Each wall is flat, endless, passes through zero and stands at right angles to its row. A trip goes straight from one point to another. Which walls does it cross, in order?
(in the rows, 128 means zero)

Walls:
(1): [ 72 108]
(2): [152  78]
(3): [179 130]
(4): [108 140]
(5): [156 126]
(6): [136 146]
(7): [164 159]
Trips:
[146  87] to [173  84] -> 7
[148 127] to [144 132] -> none
[ 95 128] to [105 141] -> 6

Walls:
(1): [179 105 114 108 124 119]
(2): [ 91 149 124 125 151 111]
(3): [114 135 114 183 140  87]
(4): [130 157 103 123 143 118]
(5): [142 110 119 150 104 173]
(6): [149 138 136 123 143  57]
(7): [162 140 165 142  60 157]
Trips:
[158 145  81 127 146 152] to [145 129 102 101 150 152] -> none
[102 111  76 142 139  86] to [129 167  99 108 163  97] -> 1
[138 170 137 221 104 131] to [104 188 121 126  81  88] -> 6, 2, 5
[102 156 126 115 130 141] to [134 111  72 128 127  78] -> 3, 6, 1
[ 99  78 161 122 104 123] to [141 114 112 129 134 113] -> 1, 6, 7, 3, 5, 4
[ 73 145 102 153 170  92] to [131 130 106  67 149 101] -> 1, 3

Walls:
(1): [141 124 122 133 116  81 100 138 132]
(2): [103  94 141 197 134  67 128 184 129]
(3): [ 81 159 115 103 160 108 149 114 124]
(4): [120 152 169 117 105  83 159 157 131]
(5): [119 167 173 143 186 151 171 175 103]
(6): [157 141 162  87 144 133 127  61 126]
(7): [122 129 163 151 107 126  78 123  72]
(8): [139 150 119 135 145 155 177 112 129]
Trips:
[116 138  89 154 159 105  72 192 102] to [101 132 108 106 135  51 104 149 157] -> 4, 5, 7
[145 126 145 121 143  58 154 133  90] to [120  94 107 187 115 167 114 101 109] -> 6, 3, 5, 4, 8, 1
[134 160 120 123 199 160 146 111  92] to [ 95 136 101 145 139 142 165  66  84] -> 7
[136 148 140 145 113 105 113 105 106] to [118 158 155 113 106 126 110 178 155] -> 5, 6
[138 134  81 150 143 133 150 207 165] to [152 127 123 153 159 151 181 138 155] -> 1, 4
[114 128  86 148 128 132 153 155 124] to [120 120 117  85 123  96 116 192 160] -> 4, 1, 8, 5

Walls:
(1): [139  98 150 130 157 138 123 121 113 119 101 114]
(2): [128 112 117 161 118 104 135 118 120 145 137  95]
(3): [156 112 126 117 112  99 125  99 113 162 140 138]
(4): [123 141 138 135  71 152 131 123  82 134 134 132]
(5): [136 168 116 171 194 119 127 146 136 205 100 173]
(6): [ 85 139 127 136  76 133  99 197 137 153  79  77]
(7): [120 140 135 122 150 133 135 158 129 122 127 140]
(8): [132 165 128 141 120 114  46  78  40 140 157 144]
Trips:
[ 88  94 100 106 103  93  92 149 117 138 134  95] to [164 124 125 129  87 123 111 101 106 128 164 149] -> 6
[110 149 100 127 145 124  86  60 136  99 110 181] to [121 117 104 158 106 121 150  78 120 107 152 127] -> 5, 4, 2
[155 189 135 112 104 155 150 174 126 168  94 165] to [ 93  97 141 186 127  68 113  83 113 113 115 122] -> 3, 8, 2, 7, 1, 6, 4, 5

Walls:
(1): [109  95  65 119 128  98 134 143 119 108 151 102  90  94 155 121 157 155]
(2): [138 132 169 134  96  51 118 158 142 190 138 118 177 110 142  60 157 143]
(3): [ 85 186  94 113 101 110 116  99 110 147 157 173 126 121 181 167 142 135]
(4): [131 173  89 148 101 131 134 124 166 109 112 210  89  75 152 105 134  85]
(5): [106 101 104 145  72 157 109 136 139 133  68 156 143 117  85 128 105 161]
(6): [168 173  96 209 104 171 121 138 116 142 145 171 123 128  94  98  81 153]
(7): [131 167  65 103 129 110 143 115 180  74 119 156 133 184  88 125 144 109]
(8): [128 152 121 138 187 129 124 141 118  95 135 108  95 123 126 130 136  74]
(9): [144 133 152 122  95 103 144  92 160 138  99 105  72 131  90 163 162 149]
(10): [138 125 142 133 141 129 121 176 140 144 145 128 120  90 103 134 144  86]
Trips:
[127 146 156  92 126 146  90 113 113  94 147 135 142 111 151 149  88 194] to [ 96  91 154 114 146  96  86 108 143 142 112 119 102 101 196 121 146  70] -> 6, 5, 1, 2, 8, 4, 10
[116  89 118 134 104 158 138  64 125 120 149 169 145 128 155 133  97 170] to [130 100 129 125  99 197  85 163 129 139 141 175 113 104 115 156 148 111] -> 1, 10
[134 124 137 120 151  90 147 114  83 110 137 198  93 108 137 123  96 119] to [121 131 118  91 165 125 121 119 104  74  73 118 130 120 170 151 120 112] -> 6, 7
[124 111 115 148 128 120  82 156 137 146 131 100 132 129 104  66 113 112] to [122 157 132 174 114 177 121  92  77 154 152 145 151 150 140  79 119  89] -> 1, 4, 10, 3, 5
[154 146 123 132 159 156 120 170 119 140  64  52 145 132 142 116 107  96] to [ 99 131 133 123 119 133 114 103 137 145 137 144 191  86  99 111 100 146] -> 2, 5, 6, 8, 10, 3

Walls:
(1): [175 146 121 111 164 111 107  90  85 161  78 171  99 137 156 152 136 161
 110  88  97 112 140 107]
(2): [114 138 114 122  85 118 102 130 196  90  99 161  90 133 160 129  96 128
 134 110 113 110 156  96]
(3): [127 100 183  97 123 144 118 133 134 126 167 140 151 124 122 106 200 149
 131 125 184 115 136 145]
(4): [111  99 138 166 159  91 162 138 163 119 138 179 118 157 169 142 141 165
  91 151 177 162 137  49]
(5): [156 116 154 140 105 121  99  94 174 122 124 140 137 173  96 122  95 152
 155 113 137 170  77  99]
(6): [128 167 123 178 123 143 145 145 159 123 128 161 122 110 109 109 157 130
 155 124 104 167 123 161]
(7): [108 145 104 157  57 138 126 115 157 110 110  43 155 131 149 108 185 146
 125 170 156 133  99 130]
Trips:
[140  93 106  62 138 179 136 135 160 114 148 112 113 102 120 113  92 154
 106 126  57 144 100 148] to [104 164 117 135 114 165 163 105 143 103 108 129 123 143 152 159  68  93
  96 118 127 155 178 132] -> 5, 6, 4
[144 157 123 119 130 168 164 131 164 150  96 143 123 118 143 123 149  66
 108 132 175 118 153  98] to [120 115 184 142 116 203  84 189 178  65 131 130 133 153 106 124 119 157
 118 129 150 179 144 106] -> 5

Walls:
(1): [159  82  55  41  74 121 169 148 125 128 103  85 130 189 106 178 138 141
 141 169 132 105  84 136  86 132 131 135  83 139 217 103 145 120 136 110
 108 133 133 180 104 109 137 153 164 148 132 170]
(2): [132  95 105 110 125  95 132 120 158 143 121 104 173 176  39  87 129 106
 139 186 132  97 105 157  64 109 102 174  84 131 123 114 153  78 144 115
 143 118 108  94 132 123 149 134 109  77  99 154]
(3): [135  91 147  90 119 199 154 135 161 140 134 146 178 109 110 168 150 121
 131 164 187  56 139  80 181 174  52 105 154 150 111 132 137 147 111  98
 165 113 127 205 144  77 137 131 141 124 165 110]
(4): [126 151 132 129  49  61 141 112  97 159 100 135 146 145 117 146 159 164
 120 109 133 140 133 184 149  60 137 111 114 163 113 107 110 113 134 155
 129 148 117 157  61  78 160 163 116 161 146  93]
(5): [114 117 142  97  93 138 133 126  85 128 108  77 118  97  99 131 113 116
 145  92 131 127 147  99  60 130 137 139 152  97 133 107 148  80  89 102
 147 109 124 142 127 121 135  87 134 129 103  89]
(6): [173 126 126 155 110 145 106 133 118 164 147 128 128 118 122 129 152 137
 145 135 143 119  94 151 156 121 138 141 142 118 156  84  87 144 114  88
 100 138 109 147 100 169 141 118 129 131 132  98]
(7): [ 91  86 181 116 140 119 117 104  61 132 158 156 107 151 101 117 117 174
 150 147  93 126 114 156 118  92  85 117 196 131 134 143 129 142 117 123
 134 117 124 138 131 141 116 121 149 160 136 103]
(8): [177  92 110 165  68 155 152  80 110 109 164 195 123  87  95 115 134 115
 120 127 107 135 165 158 143  58 179 171 112 132 146 152 131 107 193 143
 135 188 159 112 120 115 105 101 144 165 123 116]
Trips:
[ 97 143 165 158 138 111 174 105 130 180 183 100 105 111 158 135 109  92
 126  76 133 131  82 172 120  95 146 149 118 154  72  68 168 105 144 114
 155 105  73 180 159 117 120 142 125 144 126 123] to [102 114 133  93 153  86 120 121 118  89 120 128 129 166 128 138 132 156
 138 106  96 132 139 148 168 162 103  86 121 130 153 105 162 153 143 163
 151 117 165 176 113  93 172 151 149 120 114  84] -> 2, 6, 3, 1, 5
[105 126 112 161 113 134 133 102 124 140 155 118 121  99 133 151 129 165
 128 106 141 145 220 134 103 169 143 119 110  90 148 139  88  69 122 166
 121  94 139 150 113 106 185 120 147 129 131 102] to [185 140 100 121 173 135  74 167 135  79  68 135  74  99 123 152  95 117
 135 107 134 135 154  93 111 142 148  75 115 162 136 112 123 149 117 152
  98 138 132 109 197 157 133 163 116 165 144 149] -> 4, 8, 5
